Rows are points. The last column is the point's height on a tilted bowl or saddle (a function of degree 2), plus a little noise. Count its main directions that bend up, bend down and stay straight.
In the rows, 128 means zero.

Points (18 x 4)
[[121 123  94 107]
 [108 124 169 109]
 [ 77 176 161  76]
 [145 176 150  89]
 [161  79 151 107]
 [148 112  60  88]
 [116 100  98 107]
 [113  92  80  96]
 [202 128  73  75]
 [143 206 103  55]
 [178 153 125  96]
 [175 109 145 109]
 [174 140 132 105]
 [141  92 189 100]
 [151 114  89 106]
 [193  89 177  88]
 [149 126 167 110]
 [134 176  85  78]]
Directions: 0 up, 3 down, 0 straight

Points (24 x 5)
[[158 185 162  98  97]
 [ 98 108 177 143 126]
 [ 97 186 161 112  67]
 [ 92 123 193  84 125]
 [131 129  93 146 118]
 [ 83  82  84 121  98]
 [ 73  63 115 106 144]
 [128 156 172 107  91]
 [136 107 136 149 116]
 [ 79  57 146 124 189]
 [177 107 147 129 118]
 [165 177 115 131 131]
 [204 142  84  90 204]
 [156 111 103  74 151]
 [124 168  93 137 108]
 [127 137 148 128 100]
 [113 128  81  80  70]
 [101  91 106 143 123]
 [109 111 213 118 128]
 [135 111 168 155 102]
 [ 87 118  18 169  78]
 [123 126 128 212 128]
 [ 99 143  81  99  44]
 [ 74  57  95 116 135]]
Directions: 2 up, 1 down, 1 straight

Points (42 x 7)
[[122 139 169 127 175 119 141]
 [104  99 164  94 161 198 172]
 [190 152 131 108 100 157 105]
 [109 101 120  28 108  82 107]
 [ 65  98 126 126 143 171 139]
 [164 187 153 104 116 101  90]
 [121 169 175 106 142 119 140]
 [145 170 162 140  76 155 104]
 [113 106 170  76 100 122 148]
 [127 124 136 126 117  59  99]
 [144 207 102 142 143 149  97]
 [114 102 154 111 113 176 162]
 [ 75 141 112 148 104 170 120]
 [ 88 124 124 162  75 159 109]
 [166 109 139 129 105 137 125]
 [151 186 122  97 211 112  91]
 [119 198 118 123 129 150 114]
 [133 131 146  82 130  79 111]
 [141 126 139 115 154  67 101]
 [143 159 145 150 126 105 111]
 [159 161 120  80  82  51  52]
 [110  39 111 153  67  96  86]
 [141 168  51  72 138 135  77]
 [113 148  74 148  88 161 104]
 [126 118  82 117 151 143 109]
 [ 86 159  57 208 109 117  51]
 [168 132 159 145 153 212 153]
 [105 135 153  96 126  79 125]
 [174 177 116 178  91  91  64]
 [150 109 134  74 118 156 137]
 [211 114 154 166  70 131  87]
 [ 66 115 126  46 135  62 122]
 [ 82 162 119 100 156 127 135]
 [101  36  55 126 163  99  36]
 [180 163 149 116 177  77  87]
 [116 190  98 164  91 158  85]
 [160 134 128  34 106  80  65]
 [151 107 123 106 114  94 106]
 [128 105 101 128 196 115  87]
 [207  82 203 128 133 150 138]
 [ 99 158 135  88 150 109 133]
 [122 198  69 154 180  81  75]]
Directions: 0 up, 3 down, 3 straight

Points (67 x 9)
[[175 159 174  96 171  88 150 147 123]
 [135 128 122 148 159  99  69 214 183]
 [142  90 154 108  77 148 130 195 127]
 [216 125 132 111 142 192 163 104 106]
 [ 64  99 173 153  32  91  94 142  30]
 [171 102 138 180  95 146 146 148 102]
 [144  76 134 133 185 164 114 104 113]
 [148  75  82  51 104  49 127 154  76]
 [ 96 126 150 172 148 150 152 104 106]
 [145 144 145  70 216 198 183 166  84]
 [198 135  81 142 136  36 119  36  47]
 [139 151 216 184 145  81 117 162  87]
 [110 139 155  51 171 156  72 134 126]
 [146 133 103 111 149 199 182  93 102]
 [120 118  34 101  95  94 182  79  41]
 [124 114 158 120 129 139 102 209 163]
 [ 83  98 113 174 140  76 167 113  66]
 [ 85 116 206 169 158 176 120 160  88]
 [159  52 146  51 134 101  40 162 126]
 [109 158 149 166 146 115 131 126 117]
 [122  89 141 112 166 116  95 150 145]
 [105 168 102  94  75 132 141 153  90]
 [162 159 127 188 101  75 124 152  88]
 [137 157 141 113  96 149 109 146 125]
 [126  92 105 173 163 104 129 129 107]
 [164 134 183 114 138  91  90 156 140]
 [150  84 158  60 149 179 161 204 136]
 [150 129 164 203 107 186 111 153  90]
 [178 185 163 168  86 134 139 144  83]
 [169  96 179 138 147 160 103 151 144]
 [115  73 118 153  87 132 149 126  84]
 [142 132 171 136 164 156 107 161 143]
 [ 94 150 162 137 113 110  82  84 133]
 [124 137 128 184  91 106 113 124  94]
 [159 144 134  68  70  90 150 109 100]
 [164 116 103  48  99 119 159 127 104]
 [170  87 120 101 141 182 100 180 157]
 [166  78  98 101  72  76 136 166  95]
 [112  92 187 143 121 191 135 135  99]
 [182  73 109 131 148  91 206 177 114]
 [122 149  68 126 183  73 181 203 107]
 [119  78 127 101 162 145 155  95 112]
 [ 60 148  46 122 127 189 100 177  72]
 [181 102  72  90 113 129 144 158 114]
 [122 125 106  62 115  96 163 106 111]
 [116  91 126  91 163 143 138 156 134]
 [ 47 118 129 175  89 120  58  70  84]
 [142 144  97 129  86 150 120 110 108]
 [136 127 168 172 121  84 158 108  91]
 [129 176  82 216 153 156 130 125  67]
 [142 128 104 114 159  80  80 168 145]
 [101 114  79 107  89 119 135 105  95]
 [122 205 134 169  84 145 102 151  81]
 [142 152 172 143 120 114 136 153 123]
 [ 67 133 166 171 128 157 151  96 102]
 [133 111 124 118 214  67 185 132  80]
 [125 125  81 121 151 106 124  55 116]
 [132 113 170 189  95  95 114 135  91]
 [166  57 126  94  85 185  75  63  87]
 [199 178 115 131 132 103  83 154 123]
 [159 118 154 123 152 137  98 105 143]
 [108 116  94 152 139 119  69 182 142]
 [100  87 107 147 132 100  67 104 100]
 [115 215  99 185 143  98 111 122  81]
 [144  87 115 146 105 168  92  97 107]
 [ 77 131 106 105 155 135 125 183 129]
 [148 134 101 220 123  88 173 110  42]]
Directions: 1 up, 7 down, 0 straight

Points (76 x 9)
[[123 128 124 179 142  95 164 142 143]
 [146 140 118 159  78 179 112 115 141]
 [150 113 176 128 132 124  95  81 156]
 [136  79 151 129 181 168 240 189 182]
 [180 153 146  39 111 131  99 118 176]
 [ 56  94  26 174 132  73 153 158 207]
 [213 121 154 175 112  86 154 124 166]
 [159 112  95 117 112 103 155 154 147]
 [100 101 111  86 116 156 130 149 138]
 [189 212 145 128 117 135 154 150 160]
 [ 84  98 123 165 152 148 136 182 150]
 [151 150  99 118 115 164 206 159 152]
 [151 107 159  61  90  51 112 112 160]
 [153 123 141 129 134  86 114 140 141]
 [226 185 114  92  90  82 144  67 203]
 [162 106 124 115  99  97 190 154 137]
 [172 140 130  89 192 136  86 178 175]
 [126  91 132  87  89  94  99 127 146]
 [112 128 140  68  80 201 116 161 163]
 [131 146 159 183 162 127 144 139 147]
 [124 121 152 132 106 141 113 171 135]
 [142 172 122  73 163 124 148  50 161]
 [171  63 133  95 138 117 139 155 154]
 [168 132  83  37  94 119  94  95 197]
 [134  93 122 162 171  99 163 110 151]
 [143  63  83 168  84 188 159 153 154]
 [ 90 121 149 140  88 176 208  91 127]
 [ 86 181 153 162 207 157 114 114 164]
 [104 206 183  70  91 171 151 161 160]
 [ 87 128 117 140 233 144 134 149 166]
 [172 122  53 126  97 124 163 113 171]
 [110 142 135 147 145 135 166 189 140]
 [116 139 124 128 146 123 166 116 125]
 [161 176  77 129  94  81 116 191 188]
 [121 146 160 155 115 161 176 168 135]
 [ 60 106 184 144  73 106 146 145 131]
 [ 69 127  87 133 112 150 159 144 137]
 [177  77 149 141 112 123  76  65 187]
 [ 73  99 186 182 121 159 185 105 138]
 [164 139 122 135 133 161  53 128 175]
 [120 123  65 115 140  74 141 117 158]
 [105 157  76  92 133  76 134 152 147]
 [152 174 138 139 146 130 243  86 154]
 [124 162 154 160  45 241 106  79 161]
 [139 194 133 101 126 146 132 119 140]
 [156  74 136 133 121 126 121 108 147]
 [141 100  98 113  95 136 197 152 141]
 [184  66  88 161 135  93  97 117 195]
 [131  47 155  57 101 150 144 139 158]
 [114 163 111 128 117 196 106  52 164]
 [153 145 120 115 192  85 115 186 158]
 [125 133  95 122  85 111 195  83 138]
 [163 118 142 168 106 137 159 156 137]
 [157 176  77  93 115 130 134  88 165]
 [182 121  73 119 183 101 134 179 189]
 [191 171  93 119 144 187 132  94 179]
 [167 120 140 131 133 123 177 216 156]
 [ 90 127  52 139 133 164 136  94 163]
 [168 153 108 113  82 101 164 130 145]
 [212 110 108 137 137 160 146 135 167]
 [ 98 105 143 162 141 142 144  50 148]
 [ 88 135 140  66 190 143 127 124 137]
 [164 160  85 188 165 140 124 175 189]
 [ 97 162 153  89 151  34 122 129 125]
 [115 156 118 121 162 150  55 150 166]
 [163 103 136 134 100  95  45 101 189]
 [139 133 126 106 153 102 179  72 139]
 [136 140 196  65 156 114 181 114 132]
 [143 103 150 192 141 117  83 135 168]
 [ 79  88  79 116 147 117 187 170 151]
 [132 134  63 108 114 183 169 156 165]
 [ 75 155 126 119 105 184 148  88 135]
 [163 137  79 119 188 130 144 157 173]
 [136 124  60 193 126 147  94 122 182]
 [155 100  23  74 128  86 109  81 226]
 [121  47 150 130 184 150 115 138 167]]
Directions: 7 up, 0 down, 1 straight

Points (78 x 9)
[[165 123  81 130 146  92 140 130 127]
 [ 94 106 171  46  76 123 130 109 179]
 [172 184 134 118 113 214  73 135 137]
 [168 125 215 177 158  77  95 104  47]
 [ 71  96 145 137 174  89 177  77  63]
 [128 143 207  77 137 157  94  71  89]
 [127 188 151 109 106 188 171 154 181]
 [152 139 154  88 136 126  80  63  69]
 [116 139 146  78 141  90  47  90  52]
 [133 137 189 146  88  58 104 121 120]
 [162  48 205 137 143  85 158 146 133]
 [ 86  83  94 157  47 164  86 102 179]
 [ 94 135 149 143 125  83 220  95  74]
 [132 127 123 140 127 163  94  87 122]
 [114 118 149 116 110 171 160  94 134]
 [151 155 114 162 146 117 119 125 119]
 [148 131 139  43 101 105 158 107 122]
 [172  80  73 125 133 151 140  89  89]
 [166 102 146  60 164 141 205 204 222]
 [ 87 130 135 128  71 130  88 190 127]
 [110 111  97 155  57 147 179 127 137]
 [140 154 152 161  95 118 143 119 132]
 [ 81  98  95  88 209 177 127  98  33]
 [139 100 157 138  98 168 121 150 144]
 [ 54  67  68 136 161  56 113  91 138]
 [134 151 103 147  68 140 146 125 145]
 [114 156 143 136 147 116 114 157 108]
 [139  86  91 122 168 177 143 125 103]
 [ 95 216 122 214 137 202 104 106 231]
 [133 125 166  81 132 182  95 178 112]
 [115 145 155 116 142  98 135 134 103]
 [100 168 133  96  58 149  75  70 165]
 [133 130  89 117 116 126 166 177 157]
 [102 134 141  74 166 140 152 110  92]
 [175 104 124 133  65 118 172 159 128]
 [ 18  97 159 118 119 100 100 162  66]
 [149 142 129 171 120 106 109 114 125]
 [132 175  94  57 137 132 141 142 112]
 [ 69  84 108 167  89 177 188 177 105]
 [144 121 129 108 123 121 113 122 122]
 [128 112 102 169 137 100 146 199 151]
 [ 82 161 137 163 169 113  78 124  83]
 [154 122 170  88 111 117 105 169 125]
 [ 85 154 111  74  69 127 150 142 128]
 [139  76 143 152 123 154 134 145 127]
 [153 146 167 181 156 156  90 101 105]
 [165 119 141  68 164 119 121 143 104]
 [ 90 147  99  88 121 173  94 162  98]
 [145 115 137 160  58 134 160 131 148]
 [121 142 211 165  90  93 118  92 144]
 [167 136 127 144 106 133 103 137 121]
 [119 122 144 205 152  81 129 145 114]
 [100 106  71 125  75  96 111 104 140]
 [109 158  83  54  77 117 125 117  91]
 [107 125 187 110 145  82 139 162 106]
 [118 151  90 149 116 131 111 123 134]
 [148 125 106  90 112 145  72 172 105]
 [197  70 115 187 157  60 140 126 110]
 [112 149 122  77 159 157 123 113  88]
 [ 95  76 100 147 208  97 168 101 117]
 [190 130 102 113 140 138 149  80  65]
 [161  79 125 143 106 116 116 112 140]
 [126  95 180 107 167 139 123 153 106]
 [120 159 140 120 140 120 125 170 118]
 [209 123 123  85 119 159 108 160  80]
 [116 156 118 118 142  54 124 122  87]
 [ 89  86 121 199 140 152   7 109 141]
 [151 148 115 105 127  88  87 139  95]
 [153  82 131 142 207  86 158 116 114]
 [123 196  69  83 159  79 139 164 113]
 [ 99  59  96  83 104 125 120 123 167]
 [ 90 183 129  84 181  61 154 147  64]
 [146 156 180 151 144 124 130 237  90]
 [130 108 113 112 165 152 146 168 141]
 [131 112 179  92 123 122 205 144 154]
 [ 95 102 160 103 154  89 132 137 120]
 [185 117 121 193 139 167 159  92  68]
 [120 174 138 194 115  96 142 152 121]]
Directions: 3 up, 5 down, 0 straight
